Each row is a point. The window is the flat piece filled in between its corners: a triangle in 3 columns, a solid with four corners in 4, and so on. A path goes straight from each point to the next, and from the last back to the first. After which points does the path pass through the window?

Window (4 x 4)
[[-40 -21 -41 -24]
 [-15  35   9  54]
 [-17 -54 -57  10]
 [-24  24  61  43]]
Path:
(1): [-76 -26 -39  12]
(2): [ -7 -16   4  -9]
(3): [ 15  -3 -21  -3]
(4): [-46 -19 -26  56]
(5): [-60 -64 -75  34]
(6): [ 25 -30 -23 -12]
(7): [  2 -14 -17  21]
(8): [-48 -28 -45  31]
Through the window after points: 3, 5, 7

Window (6 x 6)
[[ -4  57 -59  22  80   0]
 [ 18 -50 -15  11 -24 -32]
 [-37 -54  46  31  -3 -23]
 [-24  33 -53   2 -25  10]
 [ 31  -6  24  13 -32 -43]
 [ 15  24 -30  24  31 102]]
Path:
(1): [-24 -23  22   5  15 -14]
(2): [-22 -27   5  58  -8 -13]
(3): [ 26  -5  28  69 -47 -69]
(4): [-22 -16 -49 -54  52 -11]
(5): [ 10 -33  34 -42   4  -6]
(6): [  0 -23 -26  55 -55 -27]
(7): [-57   0 -48  75  -9  -4]
(8): [ 30 -19  32 -32  36 -18]
Through the window after points: 1, 7

Window (8 x 8)
[[  44   27  -33  -74   18  -43   42  -23]
 [  14    0  -59   51   10   58   29    5]
 [ -73  -68  -24   31   -3   23  -20  -13]
 [ -45  -53   50   -9  -51  -28   22    8]
 [ -26  -13    3   11  -24   11  -44   12]
 [  59  -11   42  -69   39  -23   34  -20]
 [  54   46  -26   19   13   14   47 -110]
 [ -91  -16   34   55    4  -10    0   -2]]
Path:
(1): [-97  11  37  22  -7  27  18 -11]
(2): [-111   20   33   20  -22   58   19   14]
(3): [ 29 -70  -2   4 -16 -51  13 -27]
(4): [ 63 -22 -18  -3  28 -39  43 -30]
(5): [ 16  33 -16 -20   7   8  38 -67]
(6): [-57 -18  12  23  13  30  28 -10]
(7): [ 13 -39 -20   7 -28 -23   8 -22]
(8): [ 46  16 -26  50  71 -44  12 -13]
(9): [-16 -11  -4 -18 -34  49  47 -45]
(10): [-37 -14  42 -35   4  30  43  -9]
(11): [  6 -27  -4  18 -16 -33 -23 -11]
(12): [ 41 -15 -18 -11   2 -34  25 -25]
(13): [-98  16 -34 -40  21  48  -1 -17]
(14): [-61  -4  21 -21 -20  25  -4  14]
(15): [  2 -61 -31  32  17 -27  10  -4]
(16): [ 70 -62 -24  34   6 -17   5 -30]
Through the window after points: 2, 10, 12

Window (9 x 9)
[[-18  71 -21   3   9  74  26  64  64]
 [ -4  45   9 -36 -18 -19  43   7  -1]
 [-52 -34 -50   9  -1  67 -25 -13  -6]
 [-32  21 -41  53 -16  26 -38 -13 -16]
 [ 24  38  26 -27  44 -60  67 -51  -1]
 [-37 -15 -27  26  35   2 -27   7 -66]
 [ 40  11  22 -34  37  -7 -30  -9 -36]
 [-37 -26  27  17  19 -55 -14 -36 -16]
 [ 36 -92 -41  11 -31 -16 107   0  71]]
Path:
(1): [ 33  37 -41 -28  41  -6 -37  22  -6]
(2): [  0 -17 -47 -28  34 -62 -22   3  20]
(3): [-24  41  39  24   7  47 -15 -19 -69]
(4): [ -1   7   9  37  13   8  43 -12   6]
(5): [-35 -55 -64 -46  17 -28 -55   9   6]
(6): [-60  52 -63  -5  36  21  15  39  43]
(7): [ 14  28  12   8 -10  54  22  30  22]
(8): [  0  15  10  79  -5  15  13 -23 -62]
(9): [-24  -7 -28 -74  45 -51   8 -10  43]
(10): [-19  10 -33   6  18 -20  -5 -21  -1]
(11): [-10   6  46  26  31  48  29  41 -94]
(12): [-31 -31  53  13  -5   2  30 -32 -47]
Through the window after points: 6, 8, 10, 12
